Each row is a point. Each table stands for the endless flat space through its points: a line for two points, a plane for three, and so on. Write the one point that lies in both, or say that there is none.

First (2 x 3):
[[-9 28 46]
 [-5 26 52]]
Second (2 x 3):
[[-22  41  28]
 [ -2   5  52]]
They share: [-17  32  34]

First (5 x 6):
[[ 76   2 -22  30  26   5]
 [ 25  28 -37  27  45   5]
 [ 28  40  -6   9  19  12]
 [ 41  43  -1   2   6   8]
 [ -5  28  -8  27  47  22]]
Second (2 x 6):
[[ 12  17  12  16  40  41]
 [ 44  33 -16  24  24  13]]
They share: [28 25 -2 20 32 27]

First (5 x 8):
[[  2 -22 -33 -14 -24   2  29 -19]
 [ 23 -30 -51 -33 -32 -49  30  -3]
 [ 29 -34 -41  -4 -16 -30  40  -5]
 [  3 -25 -19  23  -4  37  41 -25]
 [ 27 -31   5  47  12  16  35 -17]]
Second (2 x 8):
[[ 28 -30  -1   3 -11 -13  19 -11]
 [ 12 -32 -17  17   3  -7  21  -7]]
They share: [ 20 -31  -9  10  -4 -10  20  -9]

First (3 x 11):
[[-41  10  37 -12  -2 -47 -29  -1  10 -19  17]
 [-26 -14 -11 -21   1 -23 -29   2 -35   8  11]
 [ -7 -21 -16 -15 -15 -10 -17  28 -41  23  -2]]
Second (7 x 11):
[[-29 -13   4 -30  -3 -29 -21  24 -19 -25   8]
 [-51 -24  64 -18   1   5   1 -15 -41  14  35]
 [-34 -27  22  -1  -2  28 -35  44 -70 -14  22]
 [-29  11  14 -32 -14 -84 -23  17  42  26  -6]
 [-27  19  23 -17 -36 -51 -52  39  21  62 -11]
 [-12  11  26  38 -23   5 -20  16 -32 -63   3]
 [-18 -18   5 -15   2  -5  -9  14 -40 -65  17]]
They share: [-25   0  23 -10 -12 -33 -21  17  -4  -3   7]

First (4 x 14):
[[ 12  -2  -3  -7  12 -34   2  64  -6  40   3  36  66 -51]
 [ 29  -4   5  -5  -5  -7 -41  24  -3   0   7  39  33  -3]
 [ 13  20  13   3  -4  14 -47  28 -22   5  -1  53  41  -9]
 [ 24  -1  17   2 -10 -13 -44  16 -16   4   5  31  25  -1]]
Second (3 x 14):
[[ 45  37  17  41  -1 -16 -10  36 -20  34  11  24 -12 -46]
 [  5 -33  17 -24 -11 -36 -45  16 -15   4   1  24  58   9]
 [ 15 -21   1  -8   7 -42 -47  26 -15  16   9  36  48  -5]]
They share: [ 21  -5  17   2  -7 -28 -31  24 -17  16   5  24  30 -13]

First (6 x 20):
[[-24   1  24  28 -30 -32  -7   5  38  17 -22 -43   2  21  37   4  -3   3
  -11 -23]
 [  0  35   6  56  -7 -20  36 -52  82  37 -38  30  -8  28  18  -1  28  34
   15 -46]
 [ 10   8  19  16 -35 -13  10 -12  21 -15 -16 -33  33  -2  35  45  17  56
   29  -3]
 [-16  40  25  44  -6 -49  -9   7  37  59 -54 -42 -15  11  36   8   2  27
   -5 -16]
 [ -4  -3  16   4 -56  -1   2 -11  23 -24 -11 -28  43 -11  49  49   4  59
   20  10]
 [ 16  47  18  44  -2 -46  21 -11  32  33 -42 -25  12   5  23  36  31  63
   29 -17]]
Second (2 x 20):
[[  3   9  26  20 -12 -23   4 -13  38   0 -29 -28  -1  23  29  18   4  21
   15 -28]
 [ 19  29  14  40 -16  -3  36 -33  46   4 -13 -56  23  11  -7   2  36  21
   27 -36]]
They share: no point

First (6 x 24):
[[-16 -21  25  40  32   1  10  41  32  17  26  11 -50  44 -20 -21  -8  17
   -4 -16  36 -20 -12 -10]
 [ 46 -10   4  11 -47  28  36  -4 -45  26  19  21  -5  11  16 -21 -55  17
   -7 -31  -4  54  36 -44]
 [-38 -33  47  72  32  -1   6  45  14 -23  18  33 -30  18 -16  -9 -22   7
   -4  -2  24   4   0   2]
 [ 11 -22  17  42 -15  37 -14  15 -48  25   7  37  -5  30   2 -22 -93 -12
   10 -65  28 -11 -19 -51]
 [ 25 -11  16  19   7  -2  51  29  30 -19  20  24 -16   3   8 -39  24  37
   -7  25  11  42  19   1]
 [-22 -23  35  48  16   1  10  35   8  27  30   5 -52  44 -22  -1 -30  13
  -14 -24  26  -4   8 -16]]
Second (4 x 24):
[[ -4   2  18  46  27  -5  41  21  20  19   1  -4 -22  46 -18 -45 -15  29
   11 -29  23  30 -20 -47]
 [-13 -23  16  34  32   2  13  25  17  34  26  10 -51  55 -11 -48 -29  12
  -12 -44  45  23   6 -17]
 [ -2  10  26  73  28 -10  47  18  30  32   4  29 -36  68  11 -53 -14  46
   -6 -37  16   3  15 -26]
 [ 17  -1  24  26  -2   4  33  29  -1  12   8  -6  -9  21 -17 -14 -21  22
    6 -10  17  17 -22 -45]]
They share: [ 12 -12  25  28   2   6  20  30   1  24  22  11 -29  33  -5 -19 -28  18
 -11 -21  27   6   2 -23]

First (3 x 24):
[[-59  23  -5 -20  21  33  36 -26   5  40 -31  14 -45  19 -18  10  -9 -26
    8  53   2   8  -6 -10]
 [-37  20  -9  -4   7   7  36 -24  12  48 -47  23 -21  13   5  32   8 -13
   10  43   7   6  -7 -22]
 [-19  16 -17   8  -5  -9  30 -26  14  48 -53  29  -7   9  23  46  22  -3
    6  33   9   6 -11 -30]]
Second (6 x 24):
[[-23  -7 -13  -3   9  29  24 -18   8   5 -43  23 -35  30  40  12   0 -29
    4  43 -15  12 -12 -31]
 [ 13  19 -27 -16 -15  71  68 -52 -21  25 -46  12 -13  42  42  29  -4  15
  -26  17 -19 -26   2  -6]
 [-30  29 -37 -25 -25  16   9 -57   1  30 -33  13 -14  15  -2   2  34  -8
  -42  46  -6   5 -25 -66]
 [-20  -5  12  19  10  12  14  -2 -17   8  -7  38 -57  40   9  29  22 -12
   24  62  10  22 -32  11]
 [-38  17 -60  -7  -2  11   3 -33   2  63 -28  11  14 -41   0  13  36  -3
  -39  10  12  16 -25 -55]
 [ -3   9  -4   5 -18  54  37 -17 -25   8 -28  25 -34  57  25   0   7  -6
  -13  43  -1  -1 -26 -15]]
They share: no point

First (4 x 24):
[[-39  58 -31  15  24  34 -23 -57  56 -28 -49  33   9  34 -31 -12 -43  15
   -8  -7  35 -12  23 -14]
 [-38  34 -28  -2  32  18 -34 -34  21  10 -43  48  -4   6 -24  -7 -44 -20
  -11  -5  -1  -6  12   3]
 [  4   4  -4   9  28 -12 -36 -14   0  47  -7  -7 -24   0 -33  18   5 -53
   -6 -32   1 -39  14 -19]
 [-37  34 -21   1  40  18 -25 -39  18  16 -45  43  -9  -2 -21  -2 -37 -19
   -6 -11  -5   0  13  12]]
Second (5 x 24):
[[ -9  21 -47  18  12  20   1 -11  30  32 -49  34 -24   4 -15  20 -55 -27
   16 -11 -20 -35  11 -38]
 [-40  36 -41   0  32   1 -20 -42  41  11 -21  49 -38  40  15 -12 -25 -34
  -14 -36 -41 -16  32  -5]
 [ -4  48  -3  18  52  17 -22 -48  23  23 -37  13 -28  -6 -31  -6 -17 -52
  -12 -28  -5 -26   8 -17]
 [ 23  20 -42  40  13  21  16 -12  12  60 -71  23 -37 -31 -48   6 -60 -23
   21   9  -5 -44  -1 -55]
 [-15  38  12  -2  29  31 -44 -32  16  -6 -27  -7  13  -1 -42  44 -24 -43
    3 -17  25 -24   5 -13]]
They share: no point
